Each point is reached from the start by the listed moves, each made once or not at all, plus a little noise. Is the number of moves made odd or even? Then give how often each move was made.
(in the rows, 128 means zero)

Moves:
(1): [151  65]
(2): [155 131]
Start: [138 127]
Points:
[137 126] -> even (0, 0)
[161  64] -> odd (1, 0)
[163 129] -> odd (0, 1)

Moves:
(1): [165 117 126 118 104 110 161 118 143 126 161]
(2): [163 168  99 125 150 146 139 131 138 142 127]
(3): [101 136 163 123 126 127 115  99 117 107 140]
(4): [150 155 154 163 122 120 100 125 103 171  89]
(5): [138 121 130 139 165 128 102  91 125 145 111]
(6): [133 120 133 130 125 162 117 134 140 138 135]
(7): [130 122 122 123 133 143 155 121 102 177 118]
(8): [104 128 140 140 153 102 149 156 132 127 172]
(9): [117 138 120 141 121 131 164 117 172 122 111]
Start: [102 139 133  94 122 125 153 121 131 115 153]
Points:
[187 180 147 141 172 128 153 111 145 200 174] -> even (1, 1, 0, 1, 1, 1, 0, 1, 0)
[ 91 128 137 113 189 117 177 107 107 180 172] -> odd (0, 0, 0, 0, 1, 0, 1, 1, 0)
[143 173 128  82 112 176 235  69 174 157 181] -> even (1, 1, 1, 0, 0, 1, 1, 0, 1)
[ 39 153 171 116 139  99 202 109 164  88 190] -> odd (0, 0, 1, 0, 0, 0, 0, 1, 1)
[140 158 193 143 118 135 143  42 166 157 133] -> even (1, 0, 1, 1, 1, 1, 0, 0, 1)
[ 86 133 171 104 117 131 246  97 170 146 221] -> even (1, 0, 1, 0, 0, 1, 1, 1, 1)
